Each row is a point. Each copy is the shape, with its points in the same order, turned, moved and blurred by noise. Is it also mirrored, or only turned?

Shape, 8 rows:
[[-19.1  -1.0]
 [ 17.2  15.3]
 [ 11.5  12.3]
 [ -0.6  33.4]
 [  7.8 -27.1]
 [ -0.2 -36.4]
 [ -1.9 -18.4]
 [  3.1  15.6]]
Copy 1 (8 x 2):
[[ -1.3   9.1]
 [-19.4 -23.1]
 [-15.8 -16.2]
 [-39.6  -4.3]
 [ 24.4 -14.4]
 [ 34.7  -6.8]
 [ 16.2  -4.5]
 [-18.4  -8.4]]
Copy 1 is: mirrored
Copy 2:
[[-15.2  10.0]
 [ 22.4   1.4]
 [ 14.8   5.0]
 [ 18.7  26.2]
 [-13.1 -25.9]
 [-21.5 -28.5]
 [-16.3 -12.0]
 [ 12.5  12.8]]
Copy 2 is: only turned

Shape (7 x 3):
[[  9.9 -22.4 -27.6]
 [  0.5 -10.5  -0.4]
 [-21.0 -14.3 -24.1]
 [ -4.4 -15.1 -21.5]
 [ 38.4  23.1   4.0]
 [ -5.8 -18.0   3.0]
 [ 17.1  12.8   6.1]]
Copy 1:
[[ 20.5 -20.1 -30.4]
 [ -0.8 -13.7  -7.7]
 [ -9.0 -15.3 -39.7]
 [  4.5 -12.8 -29.4]
 [ 26.4  20.5  19.8]
 [ -7.2 -21.2  -8.6]
 [  9.4  10.2  10.6]]
Copy 1 is: only turned
Copy 2, 7 rows:
[[ 40.6  -4.9   2.0]
 [ 11.5 -11.2  10.5]
 [ 24.9 -27.1 -16.0]
 [ 28.0 -13.8  -4.6]
 [ -5.5  35.4  13.4]
 [ 12.7 -21.6  12.3]
 [ -4.5  11.8   9.1]]
Copy 2 is: only turned

Shape (8 x 4):
[[ 10.8  10.4  13.8   2.6]
 [  6.8  -1.1 -28.7  -6.4]
 [ -4.6   8.2  18.6  40.4]
 [-19.5 -14.3  20.1   3.5]
 [ 17.7  -6.9 -18.8   6.3]
 [-26.9  20.6 -25.8  -2.8]
 [-18.6  15.7  -7.9  27.1]
 [ -5.9 -11.2  18.7  27.7]]
Copy 1 (8 x 4):
[[ 10.4 -12.0   5.1   9.9]
 [ 21.4  28.9  15.5  -3.1]
 [ 34.9 -26.3 -21.1  -5.3]
 [ -1.6 -14.7  -7.3 -25.7]
 [ 30.6  11.1  21.0  -4.6]
 [ 10.1  34.7 -22.9  -0.9]
 [ 30.1   6.2 -27.4  -5.1]
 [ 25.1 -23.6  -7.8 -20.9]]
Copy 1 is: only turned
Copy 2 (8 x 4):
[[ -9.4  -2.3  15.7   2.8]
 [ 20.6  18.6   5.6 -21.2]
 [-41.4  12.4  -6.6   2.7]
 [ -8.8 -16.7 -20.7  -0.2]
 [ 12.7  24.8   4.3  -4.7]
 [ -2.0   3.2   0.9 -49.9]
 [-27.0  13.9  -6.7 -27.2]
 [-23.7   5.0 -18.0   9.3]]
Copy 2 is: only turned
Copy 3 (8 x 4):
[[ 14.4   5.4 -10.2   4.9]
 [ -7.9 -29.5   3.1  12.8]
 [  6.0  34.7   1.2  29.8]
 [-15.7  23.5  -0.7  -9.1]
 [ -8.2 -19.3 -10.5  23.2]
 [ -1.5 -14.5  39.5   5.5]
 [  0.1  12.1  25.4  25.8]
 [-10.7  29.9  -7.7  16.8]]
Copy 3 is: mirrored
